Rows are points. Two turns around zero, p and q, are shown by what they do to some points. Write where each new point lands after one turn and then the other. Backwards means that the second turn is done in reverse. Each puzzle has new turns, and all numbers are rounded.
In the rows, zero is written as 128.

Turn p:
[115 108] -> [104 125]
[173 108] -> [142  81]
[116 171] -> [153 165]
[107 126] -> [113 143]
Turn q:
[ 79 158] -> [ 71 120]
[146 100] -> [160 118]
[146 129] -> [141 140]
[164 117] -> [163 143]
[104 136] -> [104 119]
Where do these land?
q, then p backwards: [103 123] -> [133 103]
q, then p: [132 100] -> [127 100]
q, then p: [117 146] -> [120 148]
q, then p: [171 173] -> [178 165]
q, then p: [117  98] -> [112 100]

Turn p:
[140 167 138] -> [ 93 149 116]
[163 129 128] -> [137 161 120]
[126  90 149] -> [152 127 164]
[111  90  91] -> [171  94 118]
[100 164 133] -> [ 87 109 121]
Turn q:
[155 150 119] -> [130 123  92]
[172 143  90] -> [150  98  81]
[111 110 113] -> [133 111 151]
[113  99 157] -> [136 155 161]
[ 89 137 161] -> [ 92 153 155]
Where do these land?
p, then q backwards: [107 118 151] -> [ 99 115 119]
q, then p: [132 136 102] -> [154 121 130]
q, then p: [132 164 155] -> [107  97 102]
q, then p: [183 123 133] -> [141 153  80]
p, then q: [ 86 101  99] -> [183 132 144]

Turn p:
[159 110 143  90 127 172] -> [139 159 121 115 163 177]
[110 127  94 130  74 120] -> [158 146 140 165  87 121]
[169 123 112 131 159 136] -> [146 133 104  96 157 115]
[148  94 123 145 157 103] -> [126 124 103  81 113 113]
[ 74 151 145 139 131 142] -> [101 108 178 148 129 125]
[142 123 134 105 155 151] -> [134 125 127 107 160 151]
[ 97 166 176 163 122 127] -> [ 65 119 151 160 134 108]
[126 131  97 121 100  73] -> [154 109  99 153  81 114]
Turn q:
[181 152 147 134 157 146] -> [ 96 159 111 137 111  79]
[116 123 107 135 118 104] -> [147 121 128 108 118 149]
[137 119 132  77 123 147] -> [134 119  97 149 166 115]
[112  82 136 120 126 150] -> [151  99 149 156 146 118]
[107 195  94 118 119 114] -> [ 90 133 102  77 138 168]
[118 100 108 119  94 184] -> [120  62 122 160 137 129]
[129 108 115 182 159 123] -> [136 122 170 106  89 104]
[147 147 143 111 113 107] -> [129 157 100 136 127 141]
[106 125 170 154 141  76] -> [152 181 171 124 119 150]
Where do these land?
p, then q: [143 114 144 187 142 159] -> [123 172 126  98 171 154]
q, then p backwards: [150 114 158 113 135 103] -> [152 132 104 135  96 143]
q, then p: [153 119 112 133 144 148] -> [133 119 112 128  92 128]
p, then q: [132 224 135 112 111 127] -> [141 129 197  96  73  98]
p, then q: [105 102 121 121 136  89] -> [151 101 109 159 129 147]
p, then q: [ 88 117 106 116 124 170] -> [109 162 130 176 129 111]
q, then p: [125 105 121 115 103 100] -> [146 159 113 118 151 122]

Turn p:
[153  96  98 160 128  95 113 100 135] -> [108 102 173 104 117  97 101 141 130]
[117 158  98  93  93 140 111 140 114] -> [164 127  84 134 113 129 100 126 100]
[101 155 122 176 131 148 147 148  82] -> [135 114 121 114 127 129 160  56 109]
[118 144 141 136 126 163  99 138 118] -> [156 153 127 148 138 117 131 100 121]
[132 166 100  92  98  93 162  68 150] -> [ 82  98  81 114 152 137  81 166  94]
[136  98 168 139 133 165 146 155 147] -> [135 136 156 165 135 161 151 118 166]
[132  93 177 132 179 152  87 149 153] -> [146 177 169 156 139 107 167 144 173]
[122 140 119  93 154 174 131 129  99] -> [173 130 115 137 149 139 161 138  94]
[ 98  97 123 148 116  89 133 146 154] -> [ 92 114 129 136  80 113 130 127 157]
[157 102 163  94 132  92 140  91 125] -> [ 92 155 151 108 133 158 119 180 120]
[142 158  98 145 120  97 140 143 131] -> [124 101 104  90 125 121 108 113 144]
Turn q:
[152  99  88  91 115 124 171 165 108] -> [141 141  64 120 118 159  98  87 129]
[164 133 140 128 100 118 163 129 171] -> [111 140 140  90 153 117 111  80 139]
[173 153 110 124 126 120 130 120 115] -> [107 113 116 124 100 102 111 103 117]
[121 148 140 130 107 177 132 136 171] -> [101 150 161  86 127 148 119 144 151]
[113 132 138 169 103 136 155  92 140] -> [101 101 140 116 176 120 122 143 151]
[137 100 107  91 100 101  94 171 109] -> [146 185  95 159 116 130 104 118  95]
[ 99 103 146 152 181 108  91 133 137] -> [172 130 141 137 136 115 186 157 109]
[ 90 155 152 132 148 108 110 138 150] -> [163 138 170 135 125 110 142 146 149]
[146  97 149  92 159 111 130  92 104] -> [137  96 133 161 127 152 150  90  90]
[ 88 133  94 169 170 156 102 100 118] -> [139  84 124 118 118 124 149 204 119]
[ 93 127 130 111 129  95  99 110 114] -> [158 124 146 172 134 123 117 145 111]
[161 155 140 146  97 183 159 151 100] -> [ 58 136 104 116 106 138 127 120 174]
Where do these land?
p, then q backwards: [121 125 120 133 119 179 155 168 100] -> [122 101 145  87 175 111 152 126 114]
p, then q: [146 120 155 146 105 118 146 127 175] -> [142 143 165 104 142 132 145 170 126]
p, then q: [141 105 106 121 128 181 115 167 125] -> [ 82 133 116 101 141 108 152  93 110]
p, then q: [ 77 117 109 150 103  94 106 103 134] -> [144 135 122 179 167 104  98 153 130]
q, then p backwards: [134 129 116 101 136 164 116 143 108] -> [112 110 138 103 101 108 143 143 114]
p, then q: [ 98 131 141 102 120 100 124 128 113] -> [124 132 114 139 117 126  88 144 151]
q, then p: [176 115 103 142 140  98 126 138 111] -> [115  98 127  92 107 119 112 141  91]
p, then q: [ 71  72 140 137 206 143 107 121 163] -> [160 128 114 116 187  91 142  86 208]
q, then p backwards: [133 180 108 105 116  92 165 109 131] -> [151 131  90 173  88 128 106 143 151]
p, then q: [148 183 155 125 139 139 122 135 120] -> [140  91 142 107  82 125 124 124 115]
p, then q backwards: [164 130 156 148  97 100 127  68 129] -> [141 135 128 116  60 152 120  96 162]
